Each row is a point. Each copy is the shape, with its points in the same order, turned, moved and blurred by noise. Is it also mirrored, or only turned?

Shape, 7 rows:
[[ 0.23 -0.48  0.29]
 [-0.34 -0.62  0.06]
 [-0.49 -0.43  0.06]
 [-0.01  0.12  0.03]
 [ 0.09  0.23  0.29]
 [ 0.27 -0.05  0.04]
 [-0.03  0.30  0.19]]
Copy 1, 7 rows:
[[-0.39 -0.35 -0.37]
 [ 0.22 -0.58 -0.32]
 [ 0.31 -0.49 -0.10]
 [-0.05  0.14 -0.02]
 [-0.26  0.12  0.15]
 [-0.24  0.13 -0.23]
 [-0.13  0.21  0.22]]
Copy 1 is: mirrored
Copy 2:
[[-0.18 -0.25  0.62]
 [-0.69 -0.17  0.23]
 [-0.67  0.00  0.08]
 [ 0.12  0.06  0.04]
 [ 0.21  0.24  0.28]
 [ 0.11 -0.16  0.32]
 [ 0.20  0.28  0.15]]
Copy 2 is: only turned
Copy 3, 7 rows:
[[ 0.22 -0.59  0.05]
 [-0.35 -0.81  0.12]
 [-0.52 -0.67  0.23]
 [-0.18 -0.03  0.06]
 [-0.01  0.08  0.24]
 [ 0.05 -0.14 -0.10]
 [-0.14  0.09  0.24]]
Copy 3 is: only turned

Shape:
[[ 0.10  0.19  0.18 -0.21]
 [-0.35 -0.06  0.34 -0.09]
 [ 0.54  0.40  0.35  0.14]
 [ 0.15  0.34 -0.31 -0.29]
 [-0.07 -0.11  0.21  0.20]
 [-0.18  0.42  0.22  0.54]
 [ 0.15 -0.21 -0.07  0.50]
 [-0.24 -0.32  0.30 -0.15]]
Copy 1 (8 x 4):
[[ 0.13  0.35 -0.04 -0.08]
 [ 0.25  0.03  0.41 -0.18]
 [ 0.49  0.48 -0.28  0.34]
 [-0.38  0.45 -0.16  0.12]
 [ 0.26 -0.07  0.20  0.17]
 [ 0.36  0.28  0.49  0.57]
 [ 0.14 -0.25  0.02  0.55]
 [ 0.19 -0.19  0.25 -0.29]]
Copy 1 is: only turned
Copy 2:
[[-0.04 -0.09  0.17 -0.10]
 [-0.12 -0.54 -0.04 -0.05]
 [-0.44  0.18  0.54  0.04]
 [ 0.20  0.32 -0.08 -0.22]
 [-0.25 -0.28 -0.11  0.24]
 [-0.80 -0.10 -0.21 -0.14]
 [-0.42 -0.06 -0.31  0.53]
 [ 0.06 -0.60 -0.05  0.15]]
Copy 2 is: only turned

Shape:
[[ 0.78 -0.03  0.14 -0.10 -0.36  0.03 -0.04  0.17]
 [ 0.14 -0.07  0.18 -0.02  0.29  0.47 -0.33  0.15]
 [ 0.23 -0.30  0.23 -0.22 -0.32 -0.32  0.05  0.03]
 [ 0.29 -0.11 -0.09 -0.08 -0.03  0.29  0.32  0.40]
 [-0.28 -0.46 -0.38 -0.33  0.28  0.56 -0.46  0.10]
 [-0.05 -0.12 -0.18 -0.78  0.21  0.42 -0.29 -0.28]
 [-0.03  0.11  0.25  0.21 -0.27  0.40 -0.10 -0.60]
 [ 0.22 -0.24  0.37  0.07  0.22  0.24  0.02 -0.20]
 [ 0.22  0.52 -0.13  0.10  0.09 -0.02 -0.12 -0.13]
 [-0.42 -0.01  0.32  0.00  0.56 -0.02  0.17  0.18]
 [-0.13 -0.09  0.40  0.26  0.25 -0.46  0.14 -0.27]
 [-0.20  0.08 -0.15  0.14  0.46 -0.66 -0.03  0.47]
 [-0.42  0.17  0.46 -0.15 -0.19  0.40  0.20 -0.06]
 [-0.08  0.09 -0.51  0.05  0.06 -0.17 -0.53 -0.05]]
Copy 1:
[[ 0.60 -0.18  0.56 -0.17 -0.32  0.38  0.13  0.07]
 [ 0.27  0.22 -0.05 -0.55 -0.05 -0.25 -0.04  0.02]
 [ 0.17 -0.42  0.44 -0.02  0.09  0.24  0.23 -0.24]
 [ 0.05  0.15  0.31 -0.33 -0.08  0.32  0.34  0.31]
 [-0.12 -0.11 -0.40 -1.02  0.07  0.09  0.15 -0.11]
 [-0.03  0.09 -0.15 -0.76  0.10  0.44 -0.01 -0.62]
 [ 0.34  0.10 -0.44  0.24 -0.19  0.17  0.17 -0.37]
 [ 0.39  0.05  0.07 -0.16  0.18 -0.12  0.34 -0.21]
 [ 0.32  0.13 -0.04  0.03 -0.05  0.36 -0.44  0.15]
 [-0.32  0.29  0.12 -0.08  0.38 -0.42  0.00 -0.02]
 [ 0.17 -0.12  0.25  0.39  0.48 -0.21  0.07 -0.07]
 [-0.31 -0.23  0.37 -0.03  0.52 -0.12 -0.48  0.41]
 [-0.28  0.25 -0.04  0.09 -0.37 -0.13  0.37 -0.33]
 [ 0.06 -0.49 -0.27 -0.23  0.12  0.32 -0.50  0.18]]
Copy 1 is: mirrored
Copy 2, 14 rows:
[[ 0.56  0.35 -0.26  0.14 -0.09  0.29  0.40  0.02]
 [ 0.13  0.17 -0.30 -0.28  0.07  0.52 -0.41  0.09]
 [ 0.23  0.00 -0.01  0.23  0.05 -0.12  0.25  0.33]
 [-0.18  0.33 -0.46 -0.15  0.06  0.31  0.30  0.14]
 [-0.18 -0.48 -0.58 -0.49  0.27  0.17 -0.44 -0.08]
 [ 0.11 -0.32  0.00 -0.82  0.04  0.07 -0.15 -0.06]
 [ 0.05 -0.21  0.49  0.00  0.14  0.78 -0.01 -0.03]
 [ 0.16  0.21  0.10 -0.15  0.40  0.48 -0.12  0.28]
 [-0.02  0.35  0.27 -0.03 -0.13  0.30 -0.11 -0.41]
 [-0.48  0.35  0.12 -0.19  0.18  0.12 -0.44  0.53]
 [-0.13  0.30  0.52  0.28  0.32  0.01 -0.20  0.36]
 [-0.44  0.57 -0.14  0.29  0.06 -0.44 -0.45  0.08]
 [-0.34 -0.12  0.26 -0.18 -0.24  0.63 -0.02  0.48]
 [-0.06 -0.08 -0.10  0.13  0.06 -0.09 -0.35 -0.57]]
Copy 2 is: only turned

Shape:
[[ 0.10  0.02 -0.13 -0.26  0.00 -0.19 -0.11  0.37  0.00]
 [-0.17 -0.08  0.55 -0.10 -0.13  0.08  0.17  0.04 -0.69]
 [-0.18 -0.47  0.27  0.35  0.31 -0.05 -0.31  0.65  0.19]
 [ 0.32  0.00 -0.55 -0.40 -0.34 -0.21 -0.11 -0.70  0.24]
 [-0.62 -0.07  0.41 -0.34  0.11 -0.05  0.00 -0.11 -0.08]
 [-0.33 -0.25  0.48 -0.35  0.40  0.37 -0.35  0.00 -0.47]
 [ 0.00  0.20 -0.54  0.31  0.02 -0.01  0.01 -0.55 -0.30]
 [-0.19  0.22  0.26 -0.07  0.08  0.41 -0.09  0.00 -0.25]
 [ 0.04 -0.12 -0.14  0.04 -0.28  0.23 -0.17 -0.09  0.23]
 [ 0.36 -0.37 -0.55 -0.02 -0.17 -0.11  0.14  0.01  0.20]
 [ 0.42 -0.31  0.06  0.21 -0.38 -0.60 -0.32  0.51  0.01]
 [ 0.18 -0.07  0.46  0.23  0.31  0.02  0.01  0.16  0.00]]
Copy 1:
[[ 0.09 -0.24  0.07  0.05  0.24 -0.23 -0.16  0.19 -0.18]
 [-0.16  0.04  0.07 -0.33 -0.16  0.03  0.37 -0.37 -0.64]
 [-0.19 -0.05 -0.03 -0.75  0.27 -0.60  0.05  0.38  0.12]
 [-0.20 -0.03 -0.36  0.86 -0.24 -0.07 -0.65 -0.13  0.00]
 [-0.49 -0.37 -0.10 -0.39  0.08  0.21  0.03 -0.33 -0.16]
 [-0.45 -0.01  0.04 -0.75 -0.01  0.18 -0.25 -0.06 -0.62]
 [-0.54  0.51 -0.34  0.60  0.13  0.03  0.01  0.11 -0.23]
 [-0.49  0.06  0.28 -0.19 -0.09  0.18  0.06  0.08 -0.34]
 [-0.37 -0.03 -0.08  0.17 -0.34 -0.27 -0.17  0.25  0.02]
 [ 0.21  0.08 -0.44  0.37 -0.13 -0.30 -0.22  0.31  0.08]
 [ 0.23 -0.10  0.01  0.05  0.15 -1.08 -0.03  0.00 -0.13]
 [-0.12  0.34  0.26 -0.43  0.07 -0.22  0.03 -0.05  0.07]]
Copy 1 is: mirrored
Copy 2, 12 rows:
[[ 0.04  0.17  0.06 -0.40  0.20 -0.06 -0.22  0.27 -0.12]
 [-0.19 -0.05  0.21 -0.24 -0.26 -0.17  0.12 -0.70 -0.31]
 [ 0.20 -0.54  0.27 -0.36 -0.22 -0.02  0.28  0.46  0.17]
 [ 0.20  0.82 -0.45  0.27  0.62 -0.22 -0.16 -0.08  0.37]
 [-0.59  0.07  0.17 -0.05  0.01  0.24  0.40 -0.17 -0.09]
 [-0.60 -0.46  0.17 -0.20  0.09 -0.09  0.10 -0.45  0.15]
 [ 0.04  0.25 -0.48  0.63 -0.02 -0.37 -0.27 -0.06 -0.10]
 [-0.21 -0.18  0.14  0.11 -0.06  0.17 -0.26 -0.33 -0.07]
 [ 0.30  0.08 -0.24  0.07  0.17  0.16 -0.09 -0.12  0.24]
 [ 0.65  0.25 -0.27 -0.02  0.50 -0.23 -0.02  0.19 -0.03]
 [ 0.60  0.27  0.07 -0.70 -0.27 -0.29 -0.03  0.28  0.21]
 [ 0.14 -0.21  0.57  0.00 -0.08 -0.18 -0.02 -0.04  0.06]]
Copy 2 is: only turned

Shape (15 x 12):
[[-0.25  0.05 -0.27 -0.26  0.02 -0.18  0.03  0.27  0.22 -0.46  0.12 -0.40]
 [-0.14  0.42 -0.14  0.09  0.24  0.05  0.32 -0.24 -0.52  0.18  0.10 -0.08]
 [ 0.15 -0.41 -0.45 -0.05 -0.01  0.34 -0.31  0.08  0.48  0.19  0.37  0.37]
 [ 0.03  0.21 -0.35 -0.22  0.26 -0.16 -0.41  0.26 -0.14 -0.19 -0.12  0.58]
 [-0.40  0.37  0.03  0.14  0.18 -0.09  0.19  0.00 -0.12  0.44 -0.24 -0.06]
 [ 0.24 -0.43  0.39 -0.11  0.21  0.41 -0.19 -0.17  0.21  0.09  0.49 -0.03]
 [-0.04  0.47  0.24 -0.22 -0.38 -0.02  0.48 -0.37  0.17  0.14  0.27 -0.22]
 [ 0.60 -0.36 -0.27  0.02  0.14 -0.15 -0.36  0.39  0.37  0.11  0.63  0.07]
 [-0.22  0.22  0.05  0.30 -0.03 -0.37 -0.03 -0.29 -0.41  0.44 -0.63  0.18]
 [-0.68  0.27  0.23  0.09 -0.15 -0.21  0.19 -0.13 -0.60  0.59  0.06  0.17]
 [-0.26  0.22  0.08 -0.19 -0.22 -0.23  0.02 -0.30 -0.37  0.10  0.13 -0.17]
 [ 0.12 -0.07 -0.48 -0.69 -0.20 -0.05  0.32  0.31 -0.10 -0.20 -0.08 -0.41]
 [-0.16  0.50  0.33 -0.29 -0.25  0.07  0.32  0.23 -0.24  0.20 -0.07 -0.29]
 [ 0.37 -0.42 -0.31  0.18 -0.12  0.22 -0.10  0.48  0.12 -0.59  0.37  0.25]
 [-0.08  0.29 -0.43  0.22 -0.08  0.08 -0.67  0.07 -0.26  0.30 -0.19  0.05]]
Copy 1 (15 x 12):
[[ 0.48  0.04 -0.06 -0.11  0.50  0.12  0.19  0.34  0.22 -0.03 -0.15  0.05]
 [-0.18 -0.04 -0.28  0.60  0.19  0.20 -0.02 -0.40  0.08 -0.21  0.10 -0.13]
 [ 0.27 -0.06  0.02 -0.32 -0.71  0.34 -0.20  0.17 -0.31 -0.02 -0.18  0.16]
 [-0.31 -0.24  0.07 -0.22 -0.10  0.42 -0.04  0.03  0.44 -0.06 -0.53 -0.17]
 [-0.29  0.03 -0.35  0.24  0.15 -0.12 -0.27 -0.13  0.21 -0.28  0.30 -0.22]
 [ 0.40 -0.13  0.37  0.11 -0.54 -0.13  0.09 -0.22 -0.25  0.41  0.16 -0.03]
 [ 0.10  0.42  0.06  0.14  0.20  0.04  0.40 -0.42 -0.04 -0.27  0.65  0.15]
 [ 0.28  0.05  0.28 -0.18 -0.38  0.08 -0.30 -0.07 -0.07  0.39 -0.47  0.67]
 [-0.66  0.01 -0.37  0.36 -0.13 -0.42 -0.11 -0.22  0.38 -0.63 -0.13 -0.21]
 [-0.39  0.13  0.08  0.38  0.32 -0.19 -0.40 -0.44  0.04 -0.68  0.18 -0.58]
 [ 0.06  0.21  0.00  0.29  0.22 -0.12  0.19 -0.44  0.15 -0.45 -0.06 -0.23]
 [ 0.34  0.00 -0.42 -0.39  0.56  0.10  0.50 -0.24 -0.13  0.00 -0.33  0.07]
 [-0.20  0.36 -0.08 -0.02  0.46 -0.09  0.20 -0.42  0.14  0.04  0.36 -0.37]
 [ 0.03 -0.02  0.27 -0.10 -0.08  0.28  0.25  0.40 -0.47  0.40 -0.59  0.16]
 [-0.16  0.36 -0.40  0.19 -0.32  0.25 -0.28  0.01  0.31 -0.10 -0.51 -0.34]]
Copy 1 is: only turned
Copy 2:
[[ 0.07 -0.44 -0.49  0.22 -0.08 -0.04 -0.17  0.10  0.25 -0.50  0.01  0.01]
 [ 0.59  0.48 -0.28  0.15 -0.11 -0.05 -0.30 -0.13 -0.11  0.04 -0.25 -0.25]
 [-0.24 -0.22  0.04 -0.25 -0.02 -0.21  0.33  0.25  0.40  0.52  0.18  0.11]
 [-0.04 -0.14 -0.63  0.05  0.14  0.12  0.01 -0.42  0.02  0.46 -0.08  0.32]
 [ 0.46  0.50 -0.38  0.19  0.19 -0.05 -0.47  0.21 -0.07  0.01 -0.05  0.21]
 [ 0.15 -0.04  0.41 -0.41 -0.04 -0.17  0.11 -0.05  0.07  0.00  0.58 -0.13]
 [ 0.54  0.42 -0.06 -0.07 -0.55  0.04  0.01  0.27  0.01 -0.52 -0.11  0.26]
 [-0.04 -0.50  0.07 -0.18 -0.01 -0.80  0.37 -0.24  0.28  0.16  0.10  0.25]
 [ 0.07  0.78 -0.17  0.27  0.48  0.17 -0.39 -0.04 -0.29  0.08 -0.35  0.33]
 [ 0.35  0.58 -0.24 -0.12  0.04 -0.04 -0.70  0.30 -0.61  0.13 -0.32  0.21]
 [ 0.20  0.27 -0.13 -0.22 -0.13  0.12 -0.44  0.02 -0.20 -0.31 -0.26  0.06]
 [ 0.43 -0.50 -0.54 -0.16  0.11  0.13  0.26  0.18  0.16 -0.51 -0.40 -0.18]
 [ 0.85  0.05 -0.18 -0.05 -0.02  0.21 -0.38  0.17 -0.15 -0.34 -0.13  0.31]
 [-0.06 -0.85  0.15  0.30 -0.14 -0.13  0.35 -0.09  0.10  0.24  0.04 -0.09]
 [ 0.02  0.12 -0.07  0.05  0.28  0.05 -0.50 -0.11  0.51  0.44 -0.52  0.28]]
Copy 2 is: only turned
Copy 3:
[[-0.08  0.20 -0.41 -0.47 -0.23 -0.20  0.16 -0.47  0.16 -0.07 -0.03  0.02]
 [ 0.17  0.03  0.25  0.04 -0.29  0.28  0.37  0.04 -0.42  0.22 -0.08 -0.35]
 [ 0.10  0.10 -0.26  0.03  0.59 -0.37 -0.20 -0.19 -0.15  0.61  0.45  0.45]
 [-0.35  0.05 -0.10  0.25 -0.14 -0.73  0.08  0.12 -0.09  0.33  0.15 -0.09]
 [ 0.20  0.44  0.13  0.37 -0.28  0.23  0.10  0.07 -0.24 -0.10 -0.03 -0.11]
 [ 0.22  0.20  0.43 -0.55  0.49 -0.05 -0.14  0.01  0.13  0.56  0.31  0.24]
 [ 0.29 -0.05  0.54 -0.16  0.02  0.21  0.15 -0.60 -0.26 -0.39  0.14  0.04]
 [-0.39  0.15 -0.30 -0.44  0.85 -0.28 -0.25 -0.01 -0.13  0.36  0.30 -0.01]
 [-0.11  0.11  0.30  0.79 -0.22  0.34  0.08  0.17  0.07  0.01 -0.15 -0.24]
 [ 0.37  0.35  0.36  0.54 -0.10  0.25  0.60  0.08  0.00 -0.08  0.35 -0.47]
 [-0.02  0.12  0.38  0.06 -0.11  0.19  0.39 -0.32  0.09  0.05  0.12 -0.27]
 [-0.40 -0.12 -0.39 -0.44 -0.34  0.18  0.41 -0.25 -0.06 -0.07  0.37  0.38]
 [ 0.13  0.10  0.31 -0.17 -0.47  0.25  0.06 -0.13 -0.16 -0.37  0.48 -0.13]
 [ 0.08 -0.49 -0.58 -0.48  0.37 -0.44 -0.21  0.00  0.23  0.43  0.29 -0.01]
 [-0.27  0.24 -0.15  0.51 -0.19  0.02 -0.25 -0.19 -0.12  0.62  0.28 -0.33]]
Copy 3 is: mirrored
Copy 4, 15 rows:
[[ 0.17  0.11  0.46 -0.23 -0.25 -0.05 -0.18  0.25  0.14  0.24  0.27 -0.65]
 [-0.25 -0.33  0.28 -0.08 -0.14 -0.39  0.30 -0.01 -0.19  0.12  0.25  0.24]
 [ 0.02  0.13 -0.44 -0.10  0.26  0.53 -0.03  0.66  0.02  0.19 -0.18 -0.23]
 [-0.37  0.10  0.05 -0.21  0.10 -0.20 -0.59  0.64  0.14 -0.11  0.22  0.11]
 [-0.06 -0.20  0.10  0.09 -0.14 -0.23 -0.07 -0.14  0.04  0.50  0.43  0.26]
 [ 0.49 -0.02 -0.08  0.32 -0.01  0.43  0.11  0.30 -0.43 -0.22 -0.20 -0.13]
 [ 0.09 -0.19  0.04  0.13 -0.09  0.08  0.52 -0.34  0.11 -0.07  0.63 -0.27]
 [ 0.08  0.16 -0.58 -0.12  0.14  0.07 -0.29  0.51 -0.35 -0.09 -0.32 -0.68]
 [-0.11 -0.25 -0.01 -0.13 -0.01 -0.30 -0.33 -0.47  0.30  0.24  0.19  0.71]
 [ 0.08 -0.61 -0.19  0.03 -0.54 -0.33  0.06 -0.11  0.20  0.24  0.53  0.58]
 [ 0.14 -0.29  0.13 -0.24 -0.40 -0.12  0.11 -0.18  0.06 -0.11  0.39  0.11]
 [ 0.41  0.32  0.33 -0.70  0.14 -0.29  0.19  0.27  0.07  0.16  0.48 -0.40]
 [ 0.26  0.14  0.12  0.15 -0.31 -0.38  0.32 -0.13  0.03  0.10  0.71  0.03]
 [ 0.14  0.23 -0.01 -0.03  0.06 -0.12  0.00  0.79  0.30 -0.12 -0.54 -0.55]
 [-0.45  0.38 -0.19 -0.33 -0.35 -0.02 -0.24  0.06  0.05  0.22 -0.06  0.35]]
Copy 4 is: only turned

Shape:
[[-0.27 -0.06 -0.50  0.11 -0.37 -0.53  0.12 -0.13 -0.21 -0.05 -0.11 -0.36]
 [-0.49 -0.02 -0.36  0.36 -0.30 -0.76  0.36  0.51  0.16 -0.54 -0.26  0.16]
 [ 0.36  0.10  0.14 -0.23  0.47 -0.11 -0.18 -0.08  0.42 -0.01  0.22 -0.30]
 [ 0.24  0.15  0.06  0.07  0.48 -0.01 -0.27 -0.51  0.10  0.07  0.01 -0.14]
 [ 0.27  0.36  0.10  0.16  0.31  0.22  0.17 -0.13  0.10  0.02 -0.26 -0.31]
 [-0.14  0.29  0.12  0.13  0.03  0.23 -0.26 -0.20  0.33 -0.01  0.32  0.37]
 [-0.22 -0.55  0.10  0.36 -0.39 -0.60  0.37  0.11 -0.26 -0.30 -0.29  0.22]
 [ 0.41  0.26  0.08  0.13  0.50  0.09 -0.26  0.16 -0.09  0.45  0.38 -0.10]
 [-0.02 -0.14 -0.43 -0.25  0.17 -0.25  0.49 -0.05 -0.39 -0.35 -0.02  0.05]
 [ 0.33  0.32  0.17 -0.31 -0.08  0.17 -0.40 -0.07  0.11  0.08  0.03  0.00]
 [-0.33 -0.04  0.49 -0.18  0.12  0.37 -0.24 -0.04  0.43  0.26  0.38 -0.17]
 [-0.42 -0.36 -0.42  0.17  0.08 -0.20  0.01  0.45  0.05 -0.04 -0.64  0.27]
 [-0.02 -0.34 -0.26  0.10 -0.22 -0.38 -0.10  0.15 -0.19 -0.62 -0.16 -0.14]
 [ 0.20 -0.45 -0.52  0.20 -0.45 -0.23  0.45  0.09  0.11 -0.23 -0.09 -0.03]
 [-0.03  0.10  0.34 -0.24  0.08 -0.16 -0.25 -0.19  0.59  0.45  0.10  0.33]
 [ 0.20  0.50  0.18 -0.24  0.26 -0.03  0.00  0.18 -0.03  0.15 -0.15 -0.17]]
Copy 1:
[[ 0.28  0.01 -0.23 -0.27 -0.05  0.89  0.18  0.20 -0.56  0.04  0.07  0.16]
 [ 0.54  0.20 -0.05 -1.04 -0.53  0.47  0.05 -0.14 -0.75 -0.03 -0.15 -0.13]
 [-0.26 -0.16 -0.08 -0.18 -0.10 -0.11 -0.11  0.40  0.33  0.52 -0.20  0.16]
 [-0.33 -0.06 -0.31 -0.07  0.01 -0.04 -0.34  0.48  0.14  0.23  0.10 -0.15]
 [ 0.03 -0.02  0.16 -0.10 -0.18  0.27 -0.60  0.37  0.35  0.14  0.13  0.07]
 [-0.08  0.34 -0.09 -0.26 -0.03 -0.29 -0.14 -0.16 -0.14  0.43  0.39 -0.25]
 [ 0.45  0.26  0.41 -0.39 -0.49  0.41  0.28  0.33 -0.78 -0.32 -0.28 -0.36]
 [ 0.25 -0.02 -0.16 -0.25  0.06 -0.31  0.15  0.43  0.67  0.14  0.31  0.11]
 [-0.20 -0.03  0.15 -0.59 -0.42  0.60  0.37  0.48 -0.12  0.06  0.22 -0.25]
 [-0.17  0.31  0.02 -0.09  0.14 -0.05 -0.09 -0.17  0.36  0.18  0.02  0.07]
 [-0.05 -0.10  0.17  0.27 -0.22 -0.46  0.07 -0.21 -0.15  0.46  0.28  0.17]
 [ 0.45 -0.27 -0.13 -0.59 -0.38  0.37  0.14 -0.19 -0.13 -0.18 -0.08 -0.68]
 [-0.03  0.02  0.17 -0.65  0.09  0.53  0.20  0.20 -0.50 -0.04 -0.33 -0.06]
 [ 0.51  0.17  0.38 -0.42  0.07  0.81  0.20  0.23 -0.44  0.43 -0.12 -0.24]
 [ 0.07  0.41 -0.27  0.29 -0.30 -0.22  0.04 -0.02  0.13  0.52 -0.10 -0.25]
 [ 0.00  0.11  0.02 -0.28 -0.37  0.09 -0.11  0.09  0.50  0.12  0.13  0.20]]
Copy 1 is: only turned
Copy 2:
[[-0.25  0.40 -0.21 -0.07  0.14  0.42 -0.16 -0.21 -0.39 -0.52  0.14 -0.41]
 [-0.01  0.40 -0.18  0.03  0.11 -0.29  0.05 -0.66 -0.82 -0.42 -0.33 -0.22]
 [ 0.04  0.04  0.28  0.19 -0.45  0.47  0.19  0.30  0.06 -0.13  0.02  0.42]
 [ 0.12  0.11  0.21 -0.12 -0.49  0.49  0.34  0.42  0.21 -0.06  0.07 -0.11]
 [-0.17  0.37  0.18 -0.02 -0.25  0.23  0.53  0.09  0.20  0.32  0.15  0.05]
 [ 0.46 -0.14  0.27  0.41 -0.02  0.07  0.20  0.35 -0.07  0.15  0.04 -0.24]
 [-0.36  0.30  0.09 -0.03 -0.08 -0.07 -0.48 -0.50 -0.45 -0.17 -0.52 -0.64]
 [ 0.30  0.30  0.35  0.18 -0.55  0.35 -0.10  0.26  0.26  0.19  0.57  0.22]
 [-0.10  0.18 -0.28  0.00 -0.04  0.22 -0.22 -0.50  0.30 -0.36 -0.23 -0.07]
 [ 0.14  0.18  0.61  0.19  0.10  0.61  0.10  0.26  0.12  0.12  0.03  0.14]
 [-0.06 -0.66  0.37  0.31 -0.11  0.23  0.05  0.41 -0.15  0.20  0.33  0.08]
 [ 0.23  0.08 -0.07 -0.65  0.18 -0.20 -0.20 -0.43 -0.47  0.02 -0.05 -0.08]
 [-0.21  0.42  0.18 -0.16  0.12  0.03 -0.30 -0.07 -0.29 -0.59 -0.43 -0.14]
 [-0.27  0.53 -0.50  0.03  0.11  0.05 -0.34 -0.08 -0.33 -0.07 -0.43 -0.10]
 [ 0.38 -0.36  0.34  0.28 -0.20  0.72  0.12  0.17 -0.34  0.37 -0.01 -0.08]
 [ 0.00  0.21  0.43  0.04 -0.15  0.47  0.24 -0.22  0.13  0.13  0.24  0.21]]
Copy 2 is: mirrored
Copy 3:
[[ 0.20  0.08 -0.60  0.13 -0.25 -0.14  0.12  0.61 -0.02  0.21 -0.06 -0.29]
 [ 0.75  0.50 -0.39  0.33 -0.03 -0.50 -0.20  0.67 -0.43  0.22  0.29  0.12]
 [ 0.10 -0.04  0.45 -0.70 -0.12 -0.05  0.38  0.11 -0.01 -0.18 -0.07  0.08]
 [-0.13  0.05  0.28 -0.27 -0.18 -0.01  0.56 -0.04  0.15 -0.01 -0.39  0.16]
 [-0.17  0.04  0.20 -0.42 -0.31 -0.34  0.04  0.17  0.25  0.16 -0.33  0.42]
 [ 0.06 -0.09  0.35  0.23 -0.11 -0.05  0.04 -0.16  0.06 -0.46 -0.04  0.30]
 [ 0.50  0.45 -0.48  0.29  0.50 -0.26 -0.12  0.28  0.11  0.51  0.17 -0.07]
 [-0.36  0.26  0.37 -0.55 -0.38  0.09 -0.04 -0.34 -0.02 -0.12 -0.10 -0.10]
 [ 0.18  0.17 -0.32 -0.14  0.26 -0.52 -0.08  0.36 -0.27  0.07 -0.55 -0.26]
 [ 0.12 -0.39  0.54 -0.21 -0.24  0.07 -0.06 -0.02  0.16  0.02 -0.21 -0.03]
 [ 0.04 -0.48  0.02 -0.37 -0.06  0.01  0.09 -0.39  0.15 -0.43  0.28  0.35]
 [ 0.45  0.18 -0.27  0.24 -0.18 -0.83  0.05 -0.11 -0.33  0.49  0.18 -0.06]
 [ 0.23  0.00 -0.12  0.14  0.26 -0.19  0.09  0.56 -0.36  0.51  0.07 -0.14]
 [ 0.06  0.18 -0.18  0.13  0.22 -0.69 -0.06  0.69  0.13  0.18  0.22 -0.40]
 [ 0.54 -0.08  0.35 -0.17 -0.23 -0.06  0.26 -0.36  0.40 -0.40  0.09  0.01]
 [ 0.20 -0.02  0.24 -0.55 -0.43 -0.12 -0.21 -0.02  0.04  0.13 -0.35  0.14]]
Copy 3 is: only turned
